Rows are points. Examples show where two turns around zero, p and q, send a point. Write where each new point lands after one turn and then the other. Backwards means that the second turn is done in reverse. Each puzzle has new turns, and all numbers are rounded.

Turn p:
33, -20 => 28, -27
8, -30 => 1, -31
-41, 38 => -32, 46
0, 12 => 3, 12
Turn q:
-21, 16 => -26, -2
36, -57 => 65, -18
18, 2 => 12, 14
-27, 22 => -35, -2
-5, 16 => -14, 9
Where do these land?
p, then q backwards: -7, -32 => -30, -13
p, then q backwards: -20, 45 => 25, 43
p, then q: 26, -13 => 29, 2

Turn p:
41, -18, 28 => 46, -20, 16
22, -16, -13 => 23, -2, -19
-34, 49, 0 => -43, 34, 24
-29, -15, -14 => -27, -12, -20
Turn q:
-31, 26, 24 => -24, -3, 40
4, -44, -22 => 4, -22, -44
1, 48, -1 => -8, 38, 28
27, -30, -1 => 30, -13, -24
Where do these land?
p, then q: -39, 18, -28 => -50, 7, 9
q, then p: 19, 7, -38 => -8, 41, -9
q, then p: 12, -39, -13 => 13, 5, -41
p, then q: 27, 7, 32 => 38, -9, 16
p, then q backwards: -19, 7, 47 => -31, 12, 39

Turn p:
1, 59, 21, -6 => -40, 46, 5, -16
4, -14, -43, -13 => 24, -12, -39, -4
1, -13, 1, -24 => 1, -19, -4, -20
-14, -53, 11, 46 => 25, -34, 31, 49
-20, 45, 28, -2 => -49, 26, 10, -2
28, -24, -17, -2 => 39, -7, -4, -10
Turn q:
29, -13, 41, -16 => 31, 26, 29, 23
39, 24, -32, -16 => 17, 32, -42, -17
-34, 18, -10, 1 => -36, -7, 0, -16
-8, -40, 27, -15 => 23, -13, 44, 1
-26, 11, -26, 47 => -35, -38, -31, 9
Where do these land?
p, then q: 6, -18, 10, -8 => 17, 2, 15, 2
p, then q: 22, -22, -29, 32 => 25, 9, -35, 29
q, then p: -26, 41, 29, 36 => -33, -8, -1, 58
q, then p: -37, -15, -15, -56 => -31, -25, 9, -57
q, then p backwards: 35, 15, 5, -4 => 14, 17, -24, 20

Turn p:
12, 6, -65, 25, 8, 13 => 42, 12, -27, 16, 1, 48
14, -5, 26, 30, -12, 25 => 20, -16, 9, 7, -36, -22
23, 11, 12, 1, -6, -97 => -30, -11, -54, 29, 56, -48
-26, -4, 21, 0, -10, 28 => -15, 0, 21, -14, -34, 1
27, 18, 23, -8, -11, 10 => 16, 14, 12, -4, -2, -35
-20, -10, -21, -9, -23, 34 => 6, 10, -1, -34, -26, 27
-21, 3, 21, -18, 13, 12 => -22, 5, 31, -6, -4, 0
-27, 10, -26, -3, 37, 21 => -4, 16, 23, 15, 1, 48
18, -28, 9, -18, 5, -47 => -13, -31, -14, -8, 45, -19
Turn q:
11, 22, -3, -10, 26, 0 => 17, 25, -14, 2, -6, 16
-19, -17, -39, 38, 18, 46 => -16, -25, -28, -21, 55, 31
32, 20, 7, 9, -5, -30 => 23, 12, 4, 40, -6, -13
-37, 11, 40, 6, -20, -1 => -36, -4, 38, 8, -22, 15
25, 39, 9, -28, -39, -26 => 14, -3, -6, 38, -56, -19
20, -36, 21, -27, -3, 1 => 27, -6, 24, -29, -10, -24
-31, -38, -34, 11, 23, 9 => -26, 2, -17, -37, 44, -7
Where do these land?
p, then q: 22, 7, -42, -11, 16, -16 => 29, 15, -25, -5, 21, 28
p, then q: -6, -2, 25, 15, -40, -4 => -23, -7, -11, 9, -12, -40
q, then p backwards: 42, 4, -18, 9, -16, -49 => 44, 34, 20, 31, 2, -19
q, then p backwards: -40, -6, 15, 6, -89, -25 => -38, -18, 85, 32, 12, -18
p, then q: -18, 5, 19, -16, 44, 13 => -10, 6, 45, -3, -2, 30
p, then q backwards: -19, 26, 13, 18, 18, 38 => -1, 28, 46, -7, -5, -19
q, then p: 3, -7, 11, -29, 8, 39 => 15, 8, 14, -44, 8, -9
p, then q: 9, -30, -22, 5, 16, -3 => 22, -10, 0, -27, 20, 4
q, then p: 7, 3, 0, 4, 43, 9 => 22, 28, 25, 8, 8, 1

Turn p:
-31, 12, 31, 31, 36, -34, -24, -14 => -36, 10, 13, 8, 39, -48, -23, 14
-8, -60, 5, 25, -40, 15, -24, 29 => 21, -78, 11, 16, 0, 13, -13, 19
7, 13, -10, 36, 14, -19, 14, 38 => -9, 14, -5, 50, 19, 13, 9, 21
-19, 35, 2, -15, 45, 12, -28, 21 => -12, 41, 20, -21, 35, 20, -25, 17
-8, 6, -5, -53, -18, -29, 10, 24 => -2, 9, 1, -32, -19, 9, 42, 38
-31, 37, 29, -38, -34, -10, 5, -23 => -7, 22, 38, -35, -44, -32, 11, 11
18, 10, 43, 13, 27, 13, 13, 5 => 23, 20, 22, 15, 34, -16, 7, -20
52, -13, -45, -12, -25, 38, -6, -3 => 44, -10, -42, -4, -30, 44, -12, -20
44, -5, -48, 4, 14, -18, 25, -37 => -8, 15, -70, 10, -13, 2, 13, -33
-23, -37, -2, 9, -20, 32, 15, -42 => -13, -45, 11, -9, -23, -4, -9, -49
Turn q:
-41, 17, 22, 30, 0, 0, 21, 6 => -30, 7, 36, 33, 20, 2, -11, -3
-11, -45, -19, -31, -2, -30, -16, -35 => 8, -40, -14, -49, 14, -13, -6, -35
13, -25, -28, 14, -7, 8, 7, -23 => 11, -33, -7, 5, -15, -5, 26, -17
15, 49, -10, 13, -16, 8, -70, 32 => -12, 48, -54, 24, -38, -20, -35, 9
20, -27, 1, -8, 28, -35, 25, -45 => 39, -39, 14, -23, 35, -25, 17, 2
-11, 13, 51, 6, -4, 41, 17, 6 => 7, 23, 48, 21, -12, 32, -18, 7
33, 34, -3, 10, -48, -4, -46, 76 => -44, 41, -45, 3, -61, -11, -21, 51
-13, -30, -1, -8, 47, 10, 32, -3 => 17, -25, 9, 1, 42, 38, 16, 0
-5, 14, -13, -25, 2, 3, 29, -13 => 5, 17, 12, -15, 15, 2, 31, -13
Where do these land?
p, then q: 36, 15, 7, 40, 7, 19, 32, 28 => 25, -8, 12, 61, -11, -20, 12, 15
q, then p: 13, -14, -15, -3, 25, 24, -14, -23 => 19, -4, -34, 8, -6, 7, -5, -28
p, then q backwards: -13, -36, 36, -6, -24, 39, 7, 14 => 1, -43, 21, 4, 0, 8, 32, -42
q, then p backwards: -18, -3, -34, -24, -31, -39, 7, -23 => -18, -22, 18, -28, 20, -15, 16, -49
q, then p: -22, -41, -10, 41, -4, 36, -22, 27 => -9, -58, 11, 14, -13, 18, -42, -20
p, then q backwards: -14, -34, 30, 18, 0, 5, -19, -40 => -17, -23, 3, 14, -9, -41, -16, -39
q, then p backwards: 25, 24, -17, -9, -60, -47, -18, 27 => -24, 26, -8, -27, -17, -61, -12, -47
q, then p: -12, 52, -2, -14, 31, -2, 0, -25 => -7, 57, -19, 13, 15, -20, -9, -9
p, then q backwards: 4, 38, 6, -43, 56, -34, 29, 15 => -7, 59, -26, -46, 8, -11, 39, 26

Turn p:
-12, 35, 32, 37, 27, -48, -30, -27, -9 => -38, 17, -18, 33, -42, 24, -36, 24, 34
-2, 14, -2, 3, -12, -21, 16, -24, -18 => -2, 31, -11, 22, 12, -6, -12, 6, 5
-36, 10, -2, -47, -20, 39, 42, 32, 21 => -29, 0, 20, -35, 31, -46, 44, -6, -36
34, -34, -2, -46, 42, -22, -46, -26, -9 => 5, -43, -19, 21, -6, 26, -54, -54, -19
9, -37, -28, 39, 24, -18, 39, 28, -29 => 46, -24, 38, 23, 21, -22, -19, 33, 29
5, 16, -15, -18, -42, -5, -25, 3, 35 => -1, 23, -5, -14, -8, 32, 19, 0, -48
-30, 27, -35, 27, 2, 30, 25, -14, -8 => -7, 10, -20, -24, 40, -9, 11, 43, 23
39, -6, -19, 37, 11, -12, 20, 2, 29 => 43, 12, 20, -25, -14, 5, -32, 24, 6
17, 39, 28, -19, -14, 5, 0, -13, -12 => -26, 39, -1, -3, 0, 8, 3, -33, 10
-35, -39, 19, 31, -3, 13, -34, -34, 10 => 11, -28, -58, 10, -40, -6, 20, 15, 10
-2, 17, 17, -42, -30, 32, 31, 44, 10 => -20, 15, 41, -27, 16, -25, 45, -28, -22
13, -42, 7, -2, 18, 7, -37, 30, -19 => 18, -54, 15, 17, -12, 19, 9, -24, 9
Turn q:
-38, 15, -4, 7, 6, -45, -53, 10, 30 => -38, -35, 2, -16, 19, -16, -40, 33, -38
3, -12, 1, 19, -3, -50, -49, -30, 44 => -15, -72, -31, -11, 17, 1, -34, 6, -17
7, 7, 16, -48, -3, 4, 35, -22, -15 => -15, 34, -12, 23, -18, -2, -7, -37, 27
2, -29, -17, 20, 27, 27, 13, -18, -38 => 26, 14, -8, 22, 9, 26, 45, -12, -24
22, -35, 15, 16, 21, -7, 28, 14, -31 => 29, -7, 14, 39, 8, -18, 36, -17, 4
1, -18, 12, -21, -27, 18, -14, 1, -8 => 9, 9, -2, -26, -15, -13, -1, -30, -7
24, 97, 6, 19, -43, 11, 32, 10, -28 => -2, 41, -18, -4, -62, -16, 11, 70, 56
22, -3, -61, 24, 5, -4, -25, 14, -3 => 10, -7, -20, -28, 49, 4, 29, 32, -2
-14, 17, 14, -8, 29, 27, -6, 24, 30 => 13, 19, 35, 0, 8, 14, -40, 13, -6
-29, -38, 17, -29, -11, 19, 38, -2, 18 => -16, 5, 41, 0, -14, 19, 0, -56, 7
Where do these land?
q, then p: 11, 23, -17, -30, 8, -46, -42, -6, -5 => -17, -38, 2, 24, 20, 28, -25, 37, -18
q, then p: -15, -21, 50, 15, 33, 18, 47, 34, 7 => 13, 33, -1, 2, -65, -7, 13, -17, 47
p, then q: 11, 3, -48, 20, 28, 11, -12, -8, -26 => 39, 5, 15, -8, 43, 17, -21, -7, -11
q, then p: 3, 44, -23, 16, -21, -21, -21, -38, -42 => 8, -2, 28, 7, 57, 6, 20, 44, -28
p, then q: -16, -11, -16, -10, 3, 3, 24, -40, -20 => -10, -11, -16, 12, 44, 3, 4, 25, -8
p, then q backwards: 37, 4, 27, -13, -12, -9, 16, 19, 61 => -40, -7, 33, -11, -32, 46, -17, 22, -10
p, then q backwards: 17, 12, 14, -28, 11, 31, -16, -4, -16 => 1, -32, -15, -28, -17, -2, 11, -18, 15
p, then q: 3, 6, -28, -15, -46, -24, -9, 28, -3 => 33, 29, 8, 33, -27, -2, 21, 19, -1
q, then p: -48, -24, 49, 17, 11, 44, 35, 31, 66 => -6, 7, -27, -2, -70, -9, 49, -69, 34
p, then q: -3, -34, -8, 27, -15, -6, -22, -16, -22 => 29, -17, 1, -15, 18, 16, 28, 12, 25
